Each point is reached from the start by the listed moves, each made once or not at all, plus a little noise. Say if it took an odd or an even number of moves. Then give how often each move was made.

Moves:
(1): [-10   5  26]
(2): [41 17 29]
(3): [ 21  31 -28]
Start: [-1 12  6]
Points:
[ 21  44 -23] -> odd (0, 0, 1)
[29 33 60] -> even (1, 1, 0)
[40 30 36] -> odd (0, 1, 0)

Moves:
(1): [10 -4  0  2 18  7 17 22 -7 21 11]
(2): [  7  -5  11 -18  12  19   8  -9   2  -5   6]
(3): [  4  10   7  -9  -6   1 -21 -16 -16   2 -10]
(4): [-11 -41   1  -6  15 -14  -6  -1 -13  -5  -6]
(5): [  7   8 -10 -14  -9  -2   3  22   2 -12  21]
(6): [  1  -6 -18   3  13   4  -6   0 -16 -15 -20]
(7): [-27   6  19  18 -20 -13  16  -7  -3 -18  -2]
(8): [ 10  20   1   8  12  12 -11  11   0   2 -31]
(9): [ 14  -9   1  -1 -35  -9   4  -3  -2  31  -2]
Start: [ 10 -10   8 -18   7  -2   8  -8  -8 -14  -4]
Points:
[ 19  -2  -5 -33  -6   0  11  16  -6 -26  20] -> odd (0, 0, 0, 0, 1, 0, 0, 0, 0)
[ 13 -43   1 -35  14 -18   4  14 -16 -31  10] -> even (0, 0, 0, 1, 1, 0, 0, 0, 0)
[ 21 -42 -14 -37  39  -5  -4  23 -59 -22  -8] -> odd (1, 0, 1, 1, 1, 1, 0, 0, 0)
[ 38 -23 -22 -25  -8  -3  26  36 -32  15   8] -> even (1, 0, 0, 0, 1, 1, 0, 0, 1)
[ 36  18  38 -33 -23  17  25  11 -32   8 -10] -> odd (1, 1, 1, 0, 1, 0, 1, 1, 1)
[ 40  -6   0 -23  60  37  19  20 -30  -8 -36] -> even (1, 1, 0, 0, 0, 1, 0, 1, 0)

Moves:
(1): [  6  10   0   5   5 -15 -24  -3  -2   3   2  -9   5  -8  26   1  -1]
(2): [  4   7  10   4  -3   2 -14   1  -5   7  -3  -2   5   5   5  -4   2]
(3): [-13  10  -5   6   4 -21 -12  12   4   1   4  -1   9 -10  -3  -5  -1]
(4): [ 10   4 -10  -6 -10  -2  -3  -5   7  -6   0   9  -8   4  -4   4  -3]
(5): [-19  -1  -4 -15 -15  -3   3   3  -9   6   6 -19  -6 -18  -3  12   1]
(6): [  7   5   5  -2   5  -1 -20   7   5  -4  -3 -16 -10   2  10  10   6]
(7): [  9   7  12   5   6   6  17  -1   3 -18  10   7   9   6  10  16   5]
(8): [ -5   2  -6 -16  -1  21   3 -12  13  -6   8  16   4   7   8 -13  18]
(9): [ -9   2  -3  -3   0  -7   1 -14  -1  12 -10  10  -4  -9   6   9  -9]
(10): [-8 -1 -4  7 -2 -3 -4  3  3 -8  8 -7 -8  7 -5 -3 -2]
(11): [  4   6  -4   7 -14   1  -2   8  -5   1   7   3  -2  -4   3   0  -1]
(12): [ 10  -5  14  -5   7   6   5  11  14   8  13   4 -10   8   8  -7  -3]
(13): [-15  -1  -1   0  -5   1  -8   4   1   4   6   0   5   8  -7  15  -7]
(14): [-14  -3   6  11  15   9   4  -8  -7 -12  11  -4   4  -5   2 -15 -17]
Start: [-12   2  -4   4   6   0  -2 -12  -1  -3 -20   8  -9 -11   1   0 -10]
Points:
[ 12  24   7  10  -5  -4 -17   2  17 -12  20  22 -10   3  37  28 -20] -> even (1, 0, 0, 1, 0, 0, 1, 0, 0, 0, 1, 1, 1, 0)
[-37  31 -10  28  14 -37 -52 -27  -3  -5  -7   3  -6 -28  28 -13 -41] -> odd (1, 1, 1, 1, 0, 0, 0, 0, 1, 1, 0, 0, 0, 1)
[-22  34 -19  11   2 -17 -60   2  16 -16   7  -7 -11 -16  40  -9   9] -> even (1, 0, 1, 0, 0, 1, 0, 1, 0, 1, 1, 0, 0, 0)
[ -1  28   9   9  -4  26 -21  -5  12 -31   9   8 -11  11  32   7  18] -> even (0, 1, 0, 0, 0, 1, 1, 1, 0, 1, 1, 0, 0, 0)
[  5  25  -4   5   7 -19 -10 -35   5 -12 -18  24  -6 -19  38  29 -17] -> even (1, 0, 0, 1, 0, 0, 1, 0, 1, 0, 0, 0, 0, 0)

Moves:
(1): [-19 -15 -17  -4   1  -3  17  -2 -20  12  12   6 -11   5 -12  11  -8   7
   6  -2  21  -9  -2  -9  -4 -19]
(2): [  7  10  -5  -3   8   2   1   4   4   4  -2   6   7  -5  -3  -2   7 -11
  -1  -5   4  10  -1 -10   0  -7]
(3): [ -3   8 -14  -4   5  -5  -3   9  -2   1  -3 -11   0   7   3  -7  -4   0
   9  -4   4   8  -2   6   3   8]
(4): [ -7   8  -4   2  -1  11 -11 -13   2  -4   2  -2  -1 -15  -1   1  -5   8
   7   1  -3   7  20  14  -9   6]
(5): [ 9 -2 -3  3 -3  5  9 13 -5  4  3 -1 10  3  0 -4 10 -5  1  0 -1  5  4 -8
 -5 -1]
(6): [-10   6  -4   4  -2  -2   1  -4   0  -1   2  -1  -3   1  13  -3  -3 -12
  -2   1  -9  -8   4   3   8   1]
(7): [  3  -4  -1 -14   3  11   4  -2  -9  -7  12   0  19  -2   8  -5   1  -3
  -5  15   1   6   6  -1   6   4]
(8): [  1   6   4   3   3 -17  -8  -2  -4 -15  -1   6   2  -1  12  -7  -5   3
   2  -1  -6  -9 -10  -8  -4   9]
(9): [  3  -8 -12  -5  -7  -6   7  -2  -2   7  -2   0 -17   5   3   3  -1  16
   1   0   7   1   0   0  14  -9]
(10): [-1 -3  3 -1 15 -3 -5 11  0  3  2 -3 -2 -5  0  0  3  4  7  3 -9  1 -1  5
  2  2]
(11): [  2   5   4   5   2   6   8   2 -11   5  -2  -1   3  -7  -3   4  -1  -3
 -10   4  -3  -3   5  -2   1  -4]
(12): [ -3   1  -1  -8 -11  -1  -2  -6  -2   1   0   1  -7   5  -8  -4  -3  10
   4  -4  -6  -5  -1  -2   7  11]
(13): [  4  -8   1   4   5  -6   8   5   5 -12  -5  10  11 -10 -14   4   7   5
   0   5 -19  11   3  -5   5  -7]
(14): [ -3   9  13   0  -7  -5  -3  12  -6   0  -8   5  12  -2  -1   0 -13   5
  -1   9   7  -1  -5  -3   0  -4]
(15): [  9  -1   7  -6  22   1  -1   1   1  -1  12  -1 -18   0  -9  -1 -13   9
  -3   5  -3   2   5  -3  11  -8]
(16): [  2  -3   3   3   2   5  -4  -4   7   3  -6   4  -3   2  -1   0  -5  -6
 -15   2  -9   6  -3  -2   0   7]
(17): [-4  8 -6 10  3  3  2 11  6 -3  4  9 13  0  6 12  3  3 -5  3 -2  3  7  2
 15  5]
(18): [-4 -4 -6  0 -7  0 -1  1  8 -7 15 -8 -4 -2  2  8  2 -9 -4  1  9  0 -5 -2
  8 10]
(19): [-15 -16   2  -3  -2 -13  -2 -10  -4  -4  13  -2   2  -6   5  10  12  -7
   2   1   2  -3   1 -15  -3   0]
(20): [ -5   8   1   8  -8   8  -1   0  15   2  -5  -7   2 -10 -12  14   4  -5
   0  10   3   0  -7  -9  -8   3]
(21): [ 11  -1  -2   9   2  -3   1 -13   2   5   7  -6   7   4   1   5  -2  -6
  -5   4 -12   5  -5  12   1   5]
(22): [  2  11  -2   9   0   3  -3   0  -4  -5  -1   4  -8  -1   7   4   5  -2
  -4   9 -14   0  12   9   0   4]
(23): [-4  0  3 -1 -1  4  7 -1 -3 -3 -5  2  1  1 18  9 -7 -6  7  0  1 -3  2  7
  2  7]
(24): [ -1   0  -5   1   1  -3 -17  -3   0  -7  -2  -3   3  -5   2   0  -4   1
   7   0  -5  -9   7  -4  -8  -5]
Start: [  3  -2   4   5  11   5  10  -3  -4  11  -6   1  -2   3  -5  11   7  -1
  -5   3   4  -1 -15  -2  15 -12]
Points:
[  1  33  -9  20  10   4  23  10 -24  -4   2  10  45  -2   6  22  -3  -6
 -24  47 -49  14  10  19  60  12] -> even (0, 0, 1, 0, 0, 1, 1, 0, 0, 0, 1, 1, 1, 1, 0, 0, 1, 0, 0, 0, 1, 1, 0, 0)
[-20  -8 -23  -5   3   6  37  18 -36   7 -15   0  20 -15 -12  45 -21  16
   8  41  23  -1 -10 -20  25 -38] -> even (1, 0, 1, 0, 0, 0, 1, 0, 1, 0, 1, 0, 1, 1, 0, 0, 0, 0, 0, 1, 0, 0, 1, 1)
[-22  -1   6  10  33  -3  20 -13 -18  38  18   2 -14 -15 -36  46 -14 -17
 -23  33 -10  -7 -25 -36  33 -25] -> even (1, 1, 0, 0, 0, 1, 0, 0, 0, 1, 1, 1, 0, 1, 1, 1, 0, 0, 1, 1, 1, 0, 0, 0)
[-36  26 -40  23  24 -17 -15 -30 -28   7  16 -11  -9 -30  -2  36   2 -15
  18  20 -31 -19   1 -11   2   3] -> even (1, 1, 1, 1, 0, 1, 0, 1, 0, 1, 1, 1, 0, 0, 0, 0, 0, 0, 1, 1, 1, 1, 0, 1)
[ -8   9   2  20  11  16  -2  10  10 -18   7  16  12 -21   3  33 -27   1
  -8  28 -33   7  24  -5  50  10] -> even (0, 0, 0, 1, 1, 1, 0, 0, 0, 0, 0, 1, 1, 1, 1, 1, 1, 1, 0, 0, 0, 0, 1, 1)
[  2   2 -12  11  21  -4  19   1  15  -1   8  21 -19 -18 -29  51  30  17
 -10  29 -22  18   4 -36  56 -22] -> odd (0, 1, 0, 0, 0, 0, 0, 0, 1, 0, 0, 1, 1, 0, 1, 0, 1, 0, 1, 1, 0, 1, 0, 0)
[-10  -1 -26   4   6  35   9   0 -13   4  18  -4  10 -17  35  30  -5  -4
 -11  29 -22  -1  30   6  58  22] -> odd (0, 0, 0, 1, 1, 1, 1, 0, 1, 1, 1, 1, 0, 0, 0, 1, 1, 1, 0, 0, 0, 0, 1, 1)
[-25  37 -13   6  37   4   9  22 -33  21  -7  -2 -25 -15 -11  36 -29  -3
  16  28  -5 -18  -2 -14  32 -23] -> odd (1, 1, 1, 0, 0, 1, 0, 0, 0, 1, 1, 1, 0, 1, 1, 0, 0, 0, 0, 1, 0, 1, 1, 1)

Moves:
(1): [  4  -6   2  -4   2   9   5 -14   8   0   9  -5   5  12   5  -2  -1  22
   4  -4   7  -5   3   1   3]
(2): [  8   3 -12  -7  -7   0   8   7   0  -2  -1  -5   2  -4   4   7 -16   6
   1   1  11   4   0  -7  -9]
(3): [ -3 -16   9  -7   5  -5  -6  -3   1   2   4  -6  -9   1  -3  -7   4 -10
   0   2  -7  -9   2   7  -6]
(4): [ -8  -5   5  -2 -11   0   3  -1   2  -1  12   8   6  -6   3   8  -5  -2
  -9   2   2   6   3  -2  -2]
(5): [ 8 -4  3  9  7 -3  8 -2  8 -7  5  0  7 -9  1  0  6  2  1  3  3  0  3 -1
 -1]
(6): [ 2  1  3  3  7  8  4  9  1 -2 -2  2 -3  2 -4 -3  2  1 -2 -2  1 -3  0 -3
 -4]
(7): [ -7  -1  -7  -3   3   8   7   5   3  13 -10   0  -1   4  -3  -4  -4  -9
  -2   4  -1 -12   1   8   8]
(8): [ 0 -3 -7  5  3 -2  8 -2 -4  1 -6  6 -1  0 -6  6 -6  5  9 -5 -9  1  0  8
  9]
(9): [  6  -5   5  -3  -2  -4  -4   8  10   7   6   5  -2   5   8   3  -1 -11
  -3   8   3   8   3  12  -1]
(10): [  5  -2  -7 -13   1  -5   7   0  -1  -2  -2   0 -15  -5  -4 -15   1   2
  -2   1  11  10  -2   4   0]
(11): [ 1  8 -6  3 -4  1 -2 -1  3  4  3 -3  1  1  2  1  8 -3 -1 -1 -6 -3 -4  3
 -8]
(12): [ 3  0  2 -2 -2  9 -3 -4 -4 -4  0 -4 -4  0  9 -1  0 -3  2  1  5  2  1 10
 -1]
(13): [ 6 10  7  5  1  7 10  0 -4 -5 -1  5 -1 -6  0  2 -1  1 -5 -4 -8  7 12 -6
  1]
(14): [ -2  -2   3   8   3   5   1   1   0   3 -11  -4   0  -2  -9   1   5   4
  -6   5  -3   2  -4   2  -8]
(15): [  3   8 -11   9   0   2   0  -5  -3 -11  -5   1   4  -1  -7  -5  -9  -2
  -9   5 -13   0   4   4   1]
(16): [ 9 -6 -8 -3 10  4 10 -3  0 -4  5 -2  1 -6 -3 -1  6 11 -1  6 -4  4 -4 -6
  9]
(17): [  6   0  -4 -12  -5   2   1  -2  -1   3   7  -2   2  -3  -2  -3  -6   2
   0  -4   4   0   0   1   3]
(18): [  8  10 -10  -3  -3  -5   6  13  -1 -11  -5  -3  -4  -2  -6  -1 -10  12
  -7 -10  -2  -8  -7  -3   8]
(19): [ 7  2 -1 -1  9  1  2 -3  1  1  1 -2 -1 -2  1 -1 -7  1 -8 -3  3 -5 -1  0
  0]
(20): [  7  -1  -1 -10   0  -1  -3  -6   0   0  -1  -6  -3  -2  -5  11  10   5
   4   2   5  -8   5  -1   1]
(21): [  0   1  -5   7  -1  -8  -6   3  -4   0   2  -6   9   3   4  -3  -5  10
  -4  -2  -1 -11   5   4  -6]
(22): [  4  -4   1  -6   2   4  -1  -2   3   0  -1   5 -10  -4   1  -6  -3   6
  -1  -2   2   4   1  -4   0]
(23): [  8 -12   4  -6   4  -6   0 -10  -7   0  -6   4   6   8   0   2   7  -2
   6  -4   3 -16   0 -12   3]
(24): [ -6  -4   1 -10   3  -4  -4   2   3  -3   2   2   8  -4   6   3   1  -1
  -3   0  -7   7  -2   3  -1]
Start: [  5   5   3   6 -10   2   3  -4  -4   7  -2  -4   9   2   2  -9  -6   7
   7   5  -1  10  -5  -6   3]
Points:
[ 52   1  -7  -1  10  31  28 -21  16  17  12 -28  23  -2   9  -5   4  39
 -13  16   6 -11  14  20   3] -> odd (1, 0, 0, 0, 1, 0, 1, 0, 1, 0, 1, 1, 1, 1, 0, 1, 1, 0, 1, 1, 1, 0, 0, 0)
[ 22 -15 -14 -14  -4  10  39 -14   7  11  12  -8  15  -1  -9 -15 -15  45
   5   0  22 -12  14  13  13] -> even (1, 0, 0, 1, 1, 1, 1, 1, 0, 1, 0, 0, 0, 0, 0, 0, 1, 0, 0, 1, 1, 0, 0, 0)
[ 43  20 -15  -7  -5  41  29 -17 -10  -3 -26 -18  11  13 -18 -12  -6  35
 -10  -7  -8 -34   7  -1  10] -> even (1, 0, 0, 0, 0, 1, 1, 0, 0, 0, 1, 1, 1, 1, 1, 0, 1, 1, 0, 1, 0, 0, 1, 0)
[ 28  -1 -34   1  10   7  41   2  -1  13   0  -9   9 -10 -13 -31  -4  29
   6   3  -1  -4  -6  12  12] -> odd (0, 0, 0, 0, 1, 1, 1, 1, 0, 1, 1, 0, 0, 0, 0, 1, 1, 0, 0, 0, 1, 0, 0, 0)
[ 34   7 -53 -23 -18  16  37 -21  -7  -5   6 -21  10  -3 -10 -18 -28  57
  -8   0  -1 -14   0  25  27] -> odd (1, 0, 0, 1, 0, 0, 1, 1, 0, 1, 1, 1, 0, 0, 1, 1, 1, 1, 0, 1, 1, 0, 0, 0)
[ 37 -14  -9  -8  12   3   6   9  -1  12 -22 -10   0  11 -18 -37 -35  10
 -28   0 -12 -39   0  10   0] -> even (0, 0, 1, 0, 0, 1, 1, 0, 1, 0, 0, 0, 0, 1, 1, 0, 1, 1, 1, 0, 1, 1, 1, 0)
[ 33   0 -14  27   0  -2   6 -29 -17  -7 -21 -15  27   1  -9   3   9  22
   9   9 -15 -23   4  11  -9] -> odd (0, 0, 0, 0, 1, 0, 0, 1, 0, 0, 1, 1, 0, 1, 1, 0, 0, 0, 0, 1, 1, 0, 1, 0)
[ 44 -12 -25 -33   9  -1  22 -22  -3   3  -6 -14   8   9   6  -9 -16  60
   9 -14  20 -15   1 -12  -9] -> even (1, 1, 0, 0, 0, 1, 0, 1, 0, 1, 1, 0, 0, 0, 0, 0, 0, 0, 1, 1, 1, 1, 1, 1)
[ 40   6 -22 -18   8  13  20 -10 -18 -18 -23  -7  14  -8  -2 -13 -14  34
 -13   1 -22 -21  12  -9  27] -> odd (0, 0, 0, 0, 0, 0, 1, 0, 0, 0, 0, 1, 1, 0, 1, 1, 0, 1, 0, 1, 1, 1, 1, 1)
[ 41  -1  -7 -15   5  10  -1 -13   2  -3  21 -11   8 -13  18 -26 -20   9
 -27  11 -29  13  13  20  -5] -> even (0, 0, 1, 0, 0, 0, 0, 0, 1, 0, 1, 1, 1, 0, 1, 1, 1, 0, 1, 0, 1, 1, 0, 1)
[ 39   2  -2 -25 -17  12  16   8   4 -14   5  -4   0 -26   6  -9 -55   9
 -41   6 -11  28   8  10 -13] -> odd (0, 1, 1, 1, 0, 0, 0, 0, 1, 0, 0, 1, 1, 1, 1, 0, 1, 1, 1, 0, 0, 1, 0, 1)
[ 35  20 -10   1  -8  28  29 -12  -2 -13   8 -17   8   1   9 -12  -5  47
  -2  -5  -9   7  -3  -7  16] -> even (1, 0, 0, 0, 0, 0, 0, 0, 0, 0, 1, 1, 1, 0, 0, 1, 0, 1, 0, 0, 0, 0, 0, 0)

Moves:
(1): [ 10   7   2   4   0   5   5 -13  -9   0  -2  -3  -2   0   1  -9   0  -3
   8   1  -1  -3  -5   3  -2  -2]
(2): [ -2  -2   1  11   0  11  -3  -4   0   5  -1  -4  -2  -5   9   9  -8  11
  -3   0   1  -6   5   1 -16   0]
(3): [ 1  3  1  0 -8 -4  7  3  2  6  3  8  3  0 -2 -1  9 -3  5  2  0  5 -5  0
  0  3]
(4): [ 1 -9  3  2  2 -5 -5 -6 -4  7 -3 10 -3 -4 -1 10  1  0 -1 12 -4 -5  0 -8
  1 12]
(5): [  2  -5   0  -1   5  -1  -1  -7   7   8  -1   0   1  -5  11   1   0  -1
 -12   1   0  -8  -1  -8  -6  -8]
(6): [-2  4 -1 -3 -9 -2  2 -3 -4 -3  6  6 -2  0  4 -9  9  2  0 -6 -9  0  3  2
 -4  2]
(7): [-5 -5  2 -1  6 -3  3  3  4  3 -8 -3  2  1  0  2  6  4 -2 11 -7 -1 -4  0
  0 -2]
(8): [ 8  2  3 -4  2 -2  7  6 -6  8  6 -2 -2  1  3  1  2  4  5 -9 -1  3  0 -3
 -1 -2]
(9): [  0  -5  -3  -3   4   7  10 -12   2   3   4  -8   1  -2  -2   7  -3   0
  -3   4  -3  -3   1   0  -8   7]
(10): [ -6  -2   7  11   4   1   0  -4  -6  -4   2   8 -24  -9   0  -2 -12  -8
 -19   9   0  -4  -4 -10   1  -2]
(11): [ 5  6  2 -2 15  8  6 -2 -2  2  5  3  3 -7 -6 -6  0  3 -6 -5 -4  1 -2  3
 -8 -3]
(12): [ 1  0  0 -1 -3 -2  3 -1  3 -1 -4  5  2 -2 -1  1  4  9  4 -7 -1  5  8  4
  6  1]
(13): [  4   1   3 -11   0  -8  11   8  -1   0   3  11   1   0   2  -6  -2   3
   6  19 -16   3  -5   5   7   1]
(14): [  3  -2   3   0  -1  -3 -13  -5   6  -8  -5   2   2   1  -1   1  -9   7
   8  -6   8   3  -3  -6  -2  -3]
(15): [  5   2 -11   7  -5 -10   1   2   7  -3   1   4   1   2  -4   0   7   5
   4  -1   1   0   4  -2   4   3]
(16): [ -5  15  -5  10   7   2  10 -16 -12   9  -3  -7  -5   0   2   6  -7  -9
  10  -2   1  -6   2  -1   0  -4]
(17): [  1  -3  -5  -9   3   1   1  -1  -2   8   0   3   0   4   5   3  10  -2
   9   1   0   2 -10   2  13   1]
(18): [-4 -1 -3  9  0 -5  0 -1 -2  1 -7 -3 10  1  4 -5  0  5  1  4  2  4 -9 10
  1 -1]
(19): [  5  -4   0   4   9   9  -3  -2  -1 -14  -4  -4  -3  -6  -1  -4  -1 -12
  -1  -5  14  -3   3  -3 -12  -2]
(20): [ 3  0 -7  4  3 -4  4  1  5 12 -5  0 -3 10 -4  4  0 -4 -6 -1  4 -1  2 -5
  1  5]
(21): [10 -2  6  7  1 -6 -3 -4  6  6  0  7 -1  5  1  0  3 -4  5  0 -5  4  2 -5
 -1  1]
(22): [  9   1 -11  -3   3   0 -12 -13  -2   4  -9  -5  -7   4   0   5   6 -11
   7   0   5   9  -3   2   2  -6]
(23): [-12  -8  -5   3   6   1   1 -18  -9   2  -1   2   0  -9  -8   9  -8  -5
   1  10   8 -13  -3  15  -4  -7]
(24): [ 4  3  2 15 -6 -5  1  6 -2  5  4 11  8 14 -1 -1  5  5 -3 -1  3 10  1 -1
  3 -1]
Start: [  9 -22 -14  -7  -2  -5   9   7  -2  -2  -7   1   6  -3   7   7   0  -1
  -2  -7  10  11  -1  -5   5   9]
Points:
[ 37 -20  -6   7   0  -9  10 -10   4  12 -18  15   0   9  15   6 -16  10
  15   7   1  12  -4 -12  -7  12] -> even (1, 1, 0, 0, 0, 0, 0, 0, 0, 0, 0, 0, 1, 1, 0, 0, 0, 0, 0, 1, 1, 0, 0, 0)
[ 16 -26  -6  -2  19  -7  30 -14 -16  25   4  35 -13 -19  -1  12  10  -8
   1  -3   7  15 -15   3  10   2] -> even (0, 0, 1, 0, 0, 0, 0, 1, 0, 1, 1, 1, 0, 0, 0, 0, 1, 0, 0, 0, 1, 0, 1, 0)
[ 25 -28 -25  18   6 -18  31 -14  -2   7 -31  16  13  -7   5   9   0  21
  26  13  22   9 -11  14 -13   4] -> odd (1, 1, 1, 0, 0, 0, 1, 1, 0, 0, 0, 1, 1, 1, 1, 0, 0, 1, 1, 1, 0, 0, 1, 0)
[ 33 -25 -11  17  17 -21  60 -48 -22  47 -12  35   1   0  11  18  18 -17
  12  24  -8   0   0 -10 -16  13] -> even (1, 0, 1, 1, 1, 1, 1, 1, 1, 0, 0, 1, 1, 0, 0, 1, 0, 0, 1, 1, 1, 0, 1, 1)
[ 37 -12 -10  31  20 -12  32 -29 -18  35 -24  39  13  12  18   2  16   2
  27  19  -3  20 -27  -8 -14  17] -> even (1, 1, 1, 1, 0, 1, 1, 0, 0, 0, 1, 0, 1, 1, 0, 1, 1, 1, 1, 1, 1, 0, 0, 1)
[ 45 -32 -25  20  42   1  41 -47  -5  34 -14  16 -27 -23   5  18   0 -22
 -14  32   5  -3 -14 -11 -37  -3] -> even (1, 1, 1, 0, 1, 0, 1, 1, 1, 1, 1, 0, 1, 0, 1, 0, 0, 0, 1, 1, 1, 1, 1, 0)
